Each row is a point. A path goes straight from each point to the next, and from the last back to the first. The post is the endless flat space through its rows: a point in 2 columns, a line in 3, a plane in 4, and so on, so that a path can go around it. Count how often the path circles the post. Going back the other way cancels.

Post (2 x 3):
[[ 19   6   7]
 [-21  -5 -18]]
Path (29 x 3):
[[-40   1 -26]
 [-60  -9   2]
 [ 38  -1  31]
 [  9 -15 -26]
 [ -8   2 -26]
 [-48   6 -22]
 [ 31   8  59]
 [  3  -6   2]
 [ 13  -2  -7]
 [ 26 -11   8]
 [-11  -5 -54]
 [-20  26 -17]
 [-22   3  -5]
 [  3 -18  30]
 [  4 -27 -18]
 [ -1  -2 -21]
 [  4  19 -12]
 [-21   5 -27]
 [-37   1 -10]
 [ 12 -17  30]
 [ 40 -16   6]
 [-26 -10 -35]
 [ 54  44  17]
 [-53   6 -19]
 [ 26   7  23]
 [-14 -14 -22]
 [ -1 -27  -3]
 [  1  -7 -25]
 [-17  15 -42]]
Times around: 5

Post (7 x 8):
[[-16   9  -4   8  13  -7  28  -9]
 [ 17 -13 -14  -1  -7   8  12   6]
 [ -7  -1   1   4 -12   1  18  11]
 [  2  -2   8 -13 -16  -6 -23   4]
 [-19  -2  17  -9   6   4 -43  -3]
 [  1  11  27   9 -10 -15   3  18]
 [-16  -7  -2  19  11 -18   3   1]]
Path (31 x 8):
[[-10 -11  -9  19  -8  -4   5 -11]
 [-16  18  44  10  -6 -22  22   4]
 [-13  18  44   8 -21 -53  21  34]
 [ -3  -6  10   5  17 -22   6 -14]
 [ -2  13  33   9 -15 -31   5  -5]
 [ -1 -28  12  16   2   6 -60  -2]
 [  0  -6   1   5 -14   0  24   6]
 [ 14 -18  16  22  -1 -12  -4  23]
 [-19  -1   9   1 -35   4  -1   5]
 [ -6  30  30   9 -27 -13  -1  17]
 [ -4   9  -1  30  14  -3  40 -12]
 [-11  12  21  -3  -7 -39  18 -13]
 [-22  -5  10  -7 -25   1   9  16]
 [ -1 -13  10 -17 -15  -4  -5  -4]
 [  1   9  17  -9 -20 -23   5  -3]
 [ -2  21  42   5   9 -28   1   6]
 [-39  -9 -18  15  29   8  33  -6]
 [ 34   7 -17   2 -10 -19  33  10]
 [ -5   7  12  11 -10   3 -11  13]
 [ 27  15  11   7 -27 -22 -19  20]
 [-16  -3   7 -17 -15   7 -25  11]
 [-16  -4   1 -22  11 -28 -14 -13]
 [ 10  -7  15  23  -1 -16  41  26]
 [-25 -11   6  12   4  -7   0  24]
 [  6  21  21  18 -17 -22  36  30]
 [ -3   9 -12   4  25 -11  34  -9]
 [ 18   1  28  -6 -16 -45   5  21]
 [  0 -13  25  -9  15  25 -28   7]
 [ -2  -7  -3   5 -12   4  16  23]
 [ 30  16  16  -2  -7   2  -3  28]
 [  3   5   3   4  -8  -8  -1   1]]
Times around: 1

Post (13 x 14):
[[  0   2   3 -11   3  -8  11  -1 -15 -21   5   1  10   9]
 [-18  50  38  30 -18  12  38 -17 -17 -22 -19   7  34  -5]
 [ 11   9 -12  -7   6   0  -2 -14  -8 -11   5  -8   7   4]
 [-12   4  -5   1   7   7  22 -13 -13  -5  10  15  28 -18]
 [ 19 -16   6  38  -1   4   2   7   1  13  -3  -7 -42  14]
 [ 26 -12 -12  -4  -9   4   0  -6  -2  -2 -27  19 -16   7]
 [ 17  10  -1  10  19  -4  -2   7 -19  -9  -3  13  11   7]
 [  2 -12 -19  -4   6  11  13 -10 -33  11   5   7  -2  13]
 [-34  11   7  -2   2  32  11 -19 -14  14   5   9 -60 -14]
 [  3  -3  -5  18  17  -7   5  -9 -10   8 -35  -2   0  11]
 [ -7  -4 -11   6  -9 -16 -22   7 -12   1  -3   2  -7   8]
 [ 10  -7 -29   6  -4 -24  -8  -3 -28 -17 -26  -2  -5  -3]
 [ 10   0   2   1   2 -16  -3 -16 -23   9  -8   0   5  -4]]
Path (28 x 14):
[[  8 -20   1  13 -11 -20  20 -32 -22  24  21 -13   2   1]
 [ -2  16 -34 -26  25  -5   8 -15 -21 -25  24 -13 -23 -10]
 [ 16  -7 -35  12  14  -5  19   1 -20 -20  -6 -51  -8   6]
 [ 26 -33  18 -43  19  39  44 -16  -8   9  15  19   1  15]
 [-22 -25  16 -33 -28  12   9 -13 -14   4  34  21 -13  14]
 [  9  11 -30  10  11  -1  -2   3 -44 -18 -18  33  -1  -5]
 [ 11  24  25   7  40  -4   9   3  18   4 -20  24  -1 -10]
 [ -1   8  -2 -16  15  16  22  -6  -4  -9   3  22  20 -29]
 [ 30  -1 -11  15 -15  -8  -8  -5 -31 -10 -16   3 -10 -10]
 [-25   6   1  -3 -32   9 -16   9 -21 -28 -31  34   1  44]
 [-12  -4   1  -8  10  23   5 -23  -2  21   5  18 -30  19]
 [ 38 -13 -24 -12  14   2  21 -19   2   7   4  21  -7 -25]
 [ -8  12 -26   6 -30 -23 -15 -13   9  -7 -37  19  10  -2]
 [ 18  -7  10 -15  33  13  34 -16  -2 -15   2   4  -3  16]
 [ 21 -22 -11  -8 -43   0  14 -13 -11 -32   3   7  14 -11]
 [ 15   0 -17  12 -16   4   9 -18 -37   4   7 -47 -24   1]
 [ 16  13   6  18 -10  -1  -1  10 -27  22 -29  28 -24 -10]
 [  8  -4 -25  21 -21  -6  -6   1 -20  -2 -11   7 -14   9]
 [  0   8  -8  11  32  -5   4   9  -7 -20  15  18  13   5]
 [ -7  16  -2  -8 -15   0 -10  -3 -30  19   9  25  -4   3]
 [  8  -7 -21 -15  24  -5  11  15 -20  -3   9  13  15 -27]
 [ 17   2 -18  -7   8  -1 -31 -11 -29  -3   0  -1   2 -32]
 [ -7  -4  -2   1  24  -3  12 -21 -21   1 -19   3  -5  -6]
 [ -1 -11   2 -17 -35 -12   7 -20  11 -12 -27   9 -23   3]
 [ -5  22   4   4  -8  -3  16 -11 -20  12  24   8  12  -8]
 [ -4   2 -10  11  34   0  29   3 -46  -7  -4 -22 -29  -3]
 [  4 -30 -16  12  13 -14  14   1 -12 -12  11 -15  -8 -25]
 [-20   6  -3  -9  22 -12  16 -22 -19 -21 -16 -24  15  19]]
Times around: 3
